Each row of a before or after table is a point. The points were changed in one or more steps. Then noise was added and the rows were shuffled. The steps act on columns, c1 being the first. What was done? A step turns or swaps two columns, mirrors them in a line or flattens them onto one, adds a multiple of one to another, or multiplies or shifts one. Angles are multiples of 10 degrees, from the lower column toward the higher: turns from -170 to 170, lines from 10 to 170 but not 90. Use the fewest steps. Two steps may share a column if one is a turn and the other turns, adds or multiplies; they go together, in the order done. Otherwise the lowest column goes first.

Before (11 x 2):
[-.30 .13]
[.09 .28]
[.22 .09]
[-.70 .26]
[.20 -.94]
[-.40 .19]
[-.17 .32]
[.08 -.34]
[-.21 .00]
[-.20 .21]
[-.06 .22]
After (11 x 2):
[-.04 -.34]
[.06 -.29]
[.43 .88]
[.09 -.14]
[.17 -.23]
[.22 -.47]
[-.20 .07]
[.32 -.67]
[-.26 -.16]
[-.11 -.23]
[.13 .31]
Steps: turn c1 and c2 by 140 degrees

Before (12 x 6):
[-.34 -.36 .10 -.63 .72 .39]
[.03 -.11 .08 .08 -.48 .13]
[.15 -.74 -.36 -.38 -.02 .46]
[-.04 -.52 -.20 -.32 .17 .18]
[.32 -.30 -.34 -.04 -.26 .50]
[-.44 .12 .11 .05 -.16 -.43]
[.28 -.04 -.66 -.11 -.26 .37]
[-.24 .12 .09 -.15 -.12 -.08]
[-.18 .11 -.07 .17 .13 -.27]
[.00 -.30 -.20 -.75 .33 -.15]
[.42 .03 .02 .29 -.41 .07]
[-.26 .18 .10 -.09 -.02 -.11]
After (12 x 6):
[-.23 -.16 -.12 .61 -.47 -.08]
[-.01 .15 .18 -.08 -.16 -.08]
[-.03 .18 .25 -.15 .01 -.44]
[-.47 -.52 -.27 .15 -.38 .51]
[-.44 -.33 -.10 .34 -.24 .19]
[-.40 -.18 .18 .95 -.27 .42]
[.08 .18 .15 .08 -.14 -.14]
[.15 -.10 .15 -.47 .07 .07]
[-.03 -.05 .18 -.41 -.14 .14]
[-.10 -.28 -.21 -.28 -.16 .45]
[.06 -.08 -.53 -.16 -.18 .40]
[.01 .16 .01 .05 .25 -.24]
Steps: multiply c1 by 0.4; turn c1 and c2 by -50 degrees; shift c3 by .10; mirror c4 and c5 in the line at 60 degrees

Before (9 x 9):
[-.21 -.10 -.21 -.24 .61 -.15 .44 -.09 -.35]
[-.24 .18 .02 .21 -.29 .22 .05 -.31 .13]
[.05 .00 .09 .43 -.19 -.36 -.15 -.59 .46]
[.13 .09 -.19 .04 -.09 -.04 -.21 .16 -.10]
[.10 -.16 .36 .30 .22 -.38 .25 .02 -.03]
[.01 .03 -.31 -.02 .22 -.25 .29 -.13 .94]
[-.19 -.09 .28 -.24 .43 -.24 .09 -.02 -.09]
[.18 .49 -.33 .08 .24 .14 -.05 -.08 .42]
[.15 -.07 .18 .04 -.53 .50 -.03 -.67 -.01]
After (9 x 9):
[.19 .49 -.32 -.05 .40 -.16 -.04 -.10 .44]
[-.11 .18 .01 .27 .10 .37 .05 -.31 .15]
[.24 -.15 .36 .22 -.35 -.40 .27 .03 -.02]
[.15 .07 -.18 -.04 -.11 .06 -.24 .15 -.09]
[.13 -.06 .17 -.06 .31 .71 -.02 -.70 -.03]
[-.29 -.08 .30 -.12 .03 -.49 .09 -.03 -.09]
[-.01 .05 -.33 -.02 -.16 -.31 .29 -.13 .93]
[-.29 -.11 -.20 -.09 .26 -.60 .42 -.09 -.38]
[.28 .00 .10 .35 -.66 -.02 -.13 -.58 .45]
Steps: turn c1 and c4 by -30 degrees; turn c5 and c6 by -60 degrees; multiply c5 by 1.6

Before, 9 rows:
[.05 -.27 .14 -.19 .28 -.12 -.02 .09 -.16 -.39 -.39 -.42]
[-.14 -.38 .14 -.58 -.05 -.11 -.16 -.27 -.55 .07 -.24 -.52]
[-.65 .12 -.04 .29 -.03 .18 -.05 .41 .00 -.08 .48 -.45]
[.21 -.50 .23 -.43 .06 .10 -.25 .43 -.17 .05 -.18 -.52]
[.37 .35 .19 -.25 .68 .08 -.51 -.22 .64 .44 .50 .64]
[.09 -.07 .50 -.36 -.02 -.29 .00 .16 -.16 -.13 .22 -.29]
[.11 -.21 -.23 -.34 .01 -.21 .12 .15 -.05 -.05 .11 -.69]
[.62 .39 .19 .10 .31 -.20 -.94 -.22 .52 .40 .25 .33]
[-.75 .26 .03 .16 -.23 -.09 .23 .46 .34 .30 .07 -.30]
After:
[-.05 -.23 -.24 -.35 -.01 -.02 -.19 -.18 .07 -.07 .03 -.68]
[-.06 -.51 .23 -.45 .08 -.23 .19 -.48 .02 .09 -.02 -.54]
[.89 .26 .02 .17 -.27 .29 -.24 -.21 -.20 .21 -.05 -.28]
[-.03 -.27 .17 -.20 .28 -.13 -.10 -.08 .16 -.20 .06 -.41]
[.76 .10 .00 .31 -.03 .02 .17 -.18 -.04 -.23 .08 -.44]
[-.63 .39 .21 .09 .30 -.62 .02 -.02 -.92 .30 -.08 .30]
[-.42 .36 .15 -.26 .67 -.10 .13 .09 -.81 .25 -.09 .65]
[.03 -.39 .14 -.54 -.08 -.43 .04 .33 .36 .16 -.07 -.48]
[-.02 -.08 .51 -.33 -.04 -.20 -.25 -.17 .14 -.18 .08 -.26]
Steps: turn c1 and c8 by -160 degrees; turn c7 and c9 by 150 degrees; turn c6 and c7 by 70 degrees; flatten c10 and c11 onto the line at 160 degrees

Before, 14 rows:
[-.29 .08 -.05 -.48 -.17 -.48 -.09 -.13 -.10 -.34 -.32 -.49 .03 -.48 .36 -.23 .03 .35]
[-.10 .25 -.11 .09 -.23 -.22 .23 .69 .13 .32 -.55 .09 -.15 -.55 .08 .16 .43 .40]
[.37 .13 -.03 -.08 .04 -.13 .13 -.01 -.23 .39 .45 .00 -.81 .18 .09 -.23 .01 .19]
[.03 -.04 -.37 -.24 .04 -.41 -.20 -.39 .20 -.08 -.43 -.05 -.05 -.60 .28 -.12 .66 .51]
[.35 -.02 -.20 -.22 -.61 -.51 .20 .71 -.16 .04 -.44 -.17 .28 -.58 -.16 .10 .94 .40]
[.42 .07 .11 .34 -.28 .37 -.12 .03 .07 -.03 .44 -.04 -.66 .17 .24 .04 .06 -.33]
[.03 .20 -.25 .10 .07 .05 -.29 -.15 .04 .19 .32 -.35 -.79 .28 -.43 .23 .02 -.08]
[-.17 -.07 -.22 -.21 -.25 -.58 .50 -.36 .03 -.03 -.64 -.14 -.06 -.35 .03 -.24 .38 .03]
[-.12 -.05 -.22 .09 -.60 -.53 .05 .79 -.06 .03 -.22 .53 .33 -.68 -.32 -.29 .60 .32]
[.37 .45 -.31 -.03 -.45 -.10 .39 .67 .31 .02 .13 .27 .53 -.18 -.10 -.03 .34 .33]
[.05 -.04 -.08 -.27 -.26 -.54 .05 .03 .15 -.51 -.40 .13 -.24 .15 .21 .03 .24 .49]
[.30 .46 .25 -.27 -.13 .26 .02 .03 -.04 .10 .33 .24 -.78 -.19 -.37 .21 .22 -.13]
[.35 .63 .30 .19 .14 -.21 -.20 .13 -.02 .16 .23 .01 -.48 .27 -.07 -.11 .30 -.28]
[.22 -.02 .32 .07 .34 .38 .06 .14 .06 .04 .21 -.16 -.53 .15 -.33 -.19 .28 .08]
After, 14 rows:
[-.89 .14 .29 .24 -.17 -.51 -.12 -.14 -.07 -.59 -.29 -.46 .12 -.48 .32 -.21 .02 .47]
[-.21 .43 -.01 .01 -.43 -.09 .67 .67 .31 .06 .10 .21 .20 -.19 -.09 .01 .34 .45]
[-.27 .51 .49 .28 -.14 .27 -.49 .00 -.02 -.13 .38 .22 -.63 -.20 -.40 .20 .25 -.08]
[-.57 -.06 -.07 .14 .03 -.40 -.12 -.44 .26 -.22 -.42 -.11 .11 -.58 .29 -.11 .63 .61]
[-.65 .26 .01 .06 .10 .10 -.71 -.15 .12 .21 .28 -.29 -.42 .29 -.42 .22 .06 -.09]
[-.70 .18 .22 .09 -.27 -.23 .07 .69 .16 .26 -.52 .12 -.29 -.56 .13 .14 .46 .53]
[-.20 .14 .21 .38 .08 -.12 -.36 .00 -.23 .29 .40 -.03 -.68 .25 .15 -.23 -.04 .20]
[-.19 -.07 .16 .24 -.63 -.49 .40 .70 -.12 -.14 -.45 -.23 .04 -.56 -.13 .12 .94 .49]
[-.41 -.01 .63 -.01 .33 .38 -.29 .18 .11 .06 .22 -.13 -.53 .08 -.26 -.16 .24 .07]
[-.70 .00 .09 -.03 -.61 -.46 .24 .80 .01 .04 -.15 .52 .25 -.66 -.25 -.22 .64 .40]
[-.26 .68 .58 -.08 .18 -.22 -.54 .15 -.02 .21 .30 -.02 -.27 .31 -.05 -.11 .35 -.37]
[-.80 -.05 .03 .12 -.20 -.67 .32 -.34 .06 -.18 -.64 -.16 -.40 -.38 .05 -.30 .38 .04]
[-.15 .11 .40 -.32 -.28 .38 -.54 .02 .05 .20 .42 .00 -.37 .13 .18 .08 .06 -.39]
[-.56 -.06 .24 -.13 -.29 -.49 -.16 .02 .15 -.55 -.44 .13 -.20 .14 .20 .01 .21 .65]
Steps: shift c1 by -.60; shift c3 by .30; mirror c4 and c10 in the line at 70 degrees; turn c7 and c13 by -40 degrees; multiply c18 by 1.3

Before:
[.24 -.34 -.28 -.44 -.18 -.29 -.20 .08 -.31 .09 -.20 -.06 .26 .07 -.11 .33 -.04 .15 .29 -.27 -.09 -.22 .11 .15 .15 -.16 .01 .16 -.21 -.01 .29 .48]
[.05 -.47 -.34 -.38 .11 -.18 -.12 .13 -.34 -.07 -.18 -.04 .13 -.32 -.33 .40 .02 -.05 -.13 -.09 -.12 -.13 .07 -.13 .19 -.18 -.12 .35 -.17 -.19 .12 .26]
[-.15 .11 .16 .21 .55 .14 .33 -.11 -.01 .16 .15 .22 -.01 -.30 .17 -.22 -.28 -.03 .15 -.02 .22 .18 -.34 -.18 -.39 .40 .04 -.55 .35 .23 -.54 .27]
[.14 -.08 .07 -.09 .06 -.17 -.29 .03 .06 -.50 -.14 .03 .37 -.19 -.37 .23 .08 .28 -.11 -.13 .35 .02 -.09 -.29 .32 -.04 -.37 .33 -.23 -.40 .04 .35]
[.24 -.44 -.08 -.23 -.29 -.31 -.27 .22 -.26 .16 -.24 -.15 -.05 .06 -.36 .06 -.16 -.03 .10 -.20 -.22 -.14 .24 -.01 .23 -.34 .32 .18 .06 -.09 -.29 .17]
[-.42 .09 .27 .25 -.27 .00 .23 .18 -.21 .10 .01 -.34 -.21 .04 .51 .24 -.24 -.36 .27 -.42 .04 -.21 .19 .00 -.24 -.34 .18 -.46 .01 .33 -.40 .04]
[-.04 .14 .21 .14 .00 .14 .20 .00 -.33 .31 -.25 -.21 -.26 .21 .28 -.03 -.35 -.59 .24 -.26 .04 -.51 -.09 .04 -.18 -.44 .14 -.34 .06 .19 -.51 .31]
[-.04 .15 -.02 -.21 .31 -.26 .22 -.04 .22 .11 -.07 .00 .38 -.49 -.15 -.02 .04 .26 -.11 -.06 .42 .01 -.02 -.19 -.19 .16 -.28 -.34 .10 -.14 -.20 -.04]
After, 8 rows:
[.28 -.31 -.29 -.43 -.20 -.25 -.20 .08 -.30 .03 -.20 -.04 .19 .03 -.10 .30 .11 .15 .28 .71 -.12 -.19 .12 .43 -.09 -.15 .05 .20 -.14 -.03 .30 .53]
[.04 .13 .01 -.21 .28 -.30 .18 .03 .22 -.10 -.09 .03 .36 -.51 -.13 -.07 -.02 .26 -.13 .20 .26 .02 .00 -.58 .40 .18 -.28 -.32 .07 -.14 -.20 -.04]
[-.04 .16 .20 .15 .00 .12 .21 .05 -.32 -.07 -.21 -.28 -.28 .26 .28 .01 .42 -.59 .26 .38 .14 -.53 -.11 .09 -.02 -.47 .12 -.27 .00 .16 -.52 .32]
[-.44 .13 .23 .23 -.26 .03 .22 .20 -.21 -.03 .00 -.47 -.15 .00 .49 .21 .37 -.33 .28 .94 .22 -.17 .21 .04 -.02 -.32 .20 -.46 .02 .40 -.41 .00]
[.02 -.49 -.30 -.38 .12 -.14 -.14 .11 -.37 .03 -.14 -.06 .12 -.36 -.33 .39 -.06 -.08 -.13 .25 -.18 -.11 .06 -.38 -.07 -.17 -.12 .31 -.15 -.17 .12 .24]
[-.13 .10 .20 .25 .54 .12 .29 -.17 -.01 -.07 .14 .30 -.03 -.27 .17 -.23 .28 -.04 .14 -.23 .44 .16 -.40 -.52 .14 .38 .06 -.49 .27 .26 -.57 .27]
[.27 -.43 -.06 -.23 -.27 -.34 -.26 .25 -.25 .04 -.20 -.19 -.08 .12 -.34 .06 .22 -.02 .11 .40 -.21 -.13 .24 -.05 -.19 -.29 .33 .24 .05 -.10 -.28 .17]
[.10 -.07 .08 -.10 .09 -.18 -.30 .02 .04 .03 -.10 .05 .38 -.16 -.36 .24 -.01 .31 -.14 .48 -.28 .01 -.10 -.85 .38 -.03 -.38 .23 -.13 -.37 .07 .33]
Steps: flatten c10 and c28 onto the line at 80 degrees; multiply c12 by 1.3; turn c17 and c20 by 160 degrees; multiply c20 by 3; turn c21 and c25 by 80 degrees; multiply c24 by 3; multiply c29 by 0.7

Before (8 x 64):
[.10 .00 .03 .09 -.26 -.08 -.03 .10 .03 .07 -.05 .00 .09 -.16 .01 -.01 -.28 .01 .07 .19 .15 -.11 -.06 .26 .03 .10 .35 .03 -.08 -.16 -.21 .16 .19 .05 .09 -.16 -.03 -.07 -.04 .22 .04 -.04 .04 -.21 .00 -.07 .06 -.05 -.12 .15 .08 .13 -.04 -.14 .19 .04 .13 .07 .06 .04 -.14 -.21 .03 .26]
[.02 .00 .11 .24 .14 .15 .14 -.20 -.11 .03 -.17 .23 .12 .08 -.15 .14 .06 -.09 -.02 -.08 -.13 -.07 -.21 -.07 -.02 -.05 -.04 -.07 .06 .16 .11 .05 -.08 .16 .26 .04 -.21 -.04 .04 .17 .10 -.10 -.14 .15 -.07 .02 .04 .16 -.09 .05 .24 .17 .02 .01 .08 -.13 .09 .27 .01 -.29 -.04 -.09 .05 .01]
[.02 -.15 .06 .15 -.03 -.09 -.10 .07 .03 .15 -.02 -.31 .04 .12 -.14 -.08 -.08 .18 -.15 .02 .04 .05 -.13 -.38 -.17 -.33 .05 .24 -.14 .29 -.16 .01 .21 .16 .08 .08 -.07 -.15 -.07 .10 -.02 .10 -.18 .11 .18 -.09 .11 -.08 .06 -.02 -.05 .15 -.01 .10 .15 -.17 -.02 .09 -.03 -.18 .08 -.03 .14 -.15]
[.03 -.05 .01 .10 -.07 .09 -.05 .07 -.21 .29 -.08 .15 .16 -.21 .04 .00 -.09 .04 -.09 -.16 -.03 -.04 -.02 .11 -.02 .05 .02 .05 -.06 .01 .14 .12 -.03 .05 .09 -.10 -.08 -.06 .29 -.09 -.02 -.35 -.17 .04 -.10 -.12 -.19 -.02 -.10 .08 .01 -.06 .14 -.20 -.01 .11 .01 .00 -.03 .10 -.02 .04 .08 .13]
[.00 -.22 -.17 .07 .07 -.07 -.05 -.06 .02 -.07 -.01 -.34 -.23 -.17 -.03 -.23 .26 .13 .13 .09 .11 -.17 -.11 .15 -.05 .12 -.03 -.06 -.25 .19 .16 -.09 -.10 .09 .02 .13 -.19 .07 -.22 .07 .20 -.16 -.19 -.01 .12 .02 -.23 .14 .10 -.02 .01 -.17 -.22 -.06 .24 .00 .08 .20 .07 -.02 .10 -.11 -.12 -.22]
[-.07 -.08 -.28 .13 .24 -.12 .00 -.05 .13 -.09 .14 -.09 -.02 -.01 .23 -.14 .02 -.26 -.14 -.13 .00 .01 -.08 -.13 .06 -.08 .30 -.17 -.35 .18 -.05 .07 .03 -.14 .12 .09 -.02 -.09 .00 .09 .14 -.27 .18 -.16 .02 .19 -.03 -.19 .12 .22 .18 -.14 .18 .12 .22 -.08 .07 .15 -.04 .13 .01 .00 -.11 -.05]
[-.14 .05 .08 .05 .18 .26 .01 .02 -.05 .08 .18 .07 .04 .05 .14 -.07 -.25 -.08 .09 .04 -.01 -.16 .01 .03 -.17 .04 .08 -.05 .10 .04 .24 .22 -.04 .12 .12 -.01 -.05 .01 .03 .02 -.03 -.02 .00 -.20 -.20 -.11 .22 .05 -.12 .02 .05 .14 .24 -.09 .14 -.05 -.09 -.06 -.24 -.10 -.21 .05 .02 .17]
[.13 -.15 .28 .21 -.11 .13 .05 -.22 .01 -.38 -.08 .20 .32 .06 .07 -.31 .11 -.19 .03 -.09 -.06 -.20 -.02 .09 -.17 -.02 .03 -.04 .05 .14 -.11 -.04 -.18 -.03 .03 .00 .12 -.11 .10 .21 -.08 -.06 .22 -.15 .02 -.05 .14 -.09 .03 .08 .17 .14 -.16 .03 .09 -.04 .01 .09 .25 -.04 -.14 .00 .10 .08]
After, 8 rows:
[-.13 .04 .09 .05 .19 .29 .02 .03 -.03 .21 .19 .05 .03 .06 .13 -.07 -.26 -.07 .09 .00 -.01 -.15 .01 .00 .04 .04 .07 -.06 .07 .03 .24 .20 -.06 .08 .12 .16 -.05 .01 .05 .03 -.03 .00 .01 -.21 -.22 -.11 .19 .05 -.13 .03 -.10 .15 .25 -.09 -.13 -.05 .02 .03 -.25 -.09 -.21 .04 .02 .17]
[.02 -.16 .06 .15 -.02 -.09 -.09 .10 .03 .37 -.02 -.31 .03 .11 -.15 -.09 -.09 .19 -.14 .04 .03 .04 -.12 -.40 .14 -.32 .04 .23 -.13 .30 -.18 .02 .21 .16 .09 .13 -.08 -.16 -.07 .11 -.03 .11 .08 .13 .17 -.09 .11 -.09 .06 -.04 -.16 .14 .02 .09 -.04 -.16 -.16 .03 -.01 -.18 .08 -.02 .16 -.15]
[.04 .00 .11 .24 .15 .16 .13 -.20 -.12 .09 -.18 .22 .11 .08 -.15 .16 .06 -.09 -.01 -.03 -.13 -.07 -.20 -.07 .08 -.03 -.04 -.09 .07 .16 .02 .06 -.06 .19 .25 -.01 -.19 -.04 .02 .18 .09 -.11 .02 .17 -.08 .01 .04 .16 -.08 .03 .03 .16 .02 .02 -.25 -.12 -.11 .31 .01 -.31 -.06 -.09 .04 .01]
[.02 -.07 -.01 .11 -.07 .09 -.06 .07 -.22 .71 -.08 .14 .16 -.22 .02 .12 -.12 .02 -.09 .13 -.02 -.04 -.03 .09 -.10 .04 .04 .05 -.08 .01 .12 .12 -.01 .05 .10 .05 -.07 -.08 .27 -.08 .00 -.35 .07 .05 -.09 -.12 -.20 -.03 -.09 .09 .02 -.07 .15 -.19 .00 .11 -.16 .03 -.02 .08 -.01 .05 .08 .14]
[-.09 -.08 -.29 .13 .25 -.15 .01 -.04 .13 -.19 .12 -.10 -.05 -.03 .23 -.01 .03 -.27 -.15 .18 .01 .02 -.07 -.10 .10 -.08 .30 -.19 -.34 .18 -.08 .07 .04 -.14 .11 -.09 -.03 -.09 .00 .08 .11 -.28 -.18 -.13 .02 .19 -.03 -.19 .12 .22 -.11 -.15 .19 .13 -.26 -.06 .13 .12 -.02 .12 .02 .04 -.10 -.05]
[.01 -.22 -.17 .08 .07 -.06 -.04 -.06 .02 -.17 -.04 -.34 -.23 -.16 -.04 -.23 .23 .15 .12 .09 .09 -.17 -.13 .14 .18 .13 -.04 -.08 -.24 .18 .08 -.09 -.08 .09 .03 -.01 -.18 .06 -.24 .05 .14 -.17 .02 .00 .10 .03 -.25 .11 .09 -.01 -.19 -.18 -.21 -.05 -.14 -.01 -.21 .23 .07 -.04 .09 -.13 -.11 -.20]
[.09 -.01 .04 .10 -.26 -.07 -.01 .09 .04 .17 -.09 .02 .11 -.19 .02 -.13 -.27 .03 .07 -.13 .16 -.10 -.05 .26 -.14 .08 .36 .05 -.08 -.16 -.22 .16 .18 .05 .08 .02 -.04 -.09 -.03 .21 .09 -.06 -.11 -.20 -.01 -.04 .05 -.04 -.11 .13 -.14 .12 -.02 -.10 -.15 .02 .01 -.01 .08 .05 -.14 -.19 .05 .26]
[.14 -.12 .27 .22 -.09 .11 .04 -.21 .01 -.96 -.09 .19 .31 .04 .06 -.18 .13 -.19 .04 .29 -.05 -.19 .00 .10 .04 -.02 .03 -.04 .06 .11 -.13 -.03 -.16 -.04 .02 .19 .12 -.12 .11 .23 -.08 -.06 -.06 -.16 .03 -.04 .12 -.09 .03 .08 .01 .14 -.15 .03 -.21 -.04 .21 .05 .25 -.05 -.13 .02 .11 .07]
Steps: multiply c10 by 2.5; turn c11 and c57 by 20 degrees; turn c43 and c57 by 110 degrees; mirror c16 and c20 in the line at 160 degrees; turn c36 and c41 by -20 degrees; turn c25 and c36 by -110 degrees; turn c31 and c58 by 20 degrees; mirror c51 and c55 in the line at 150 degrees
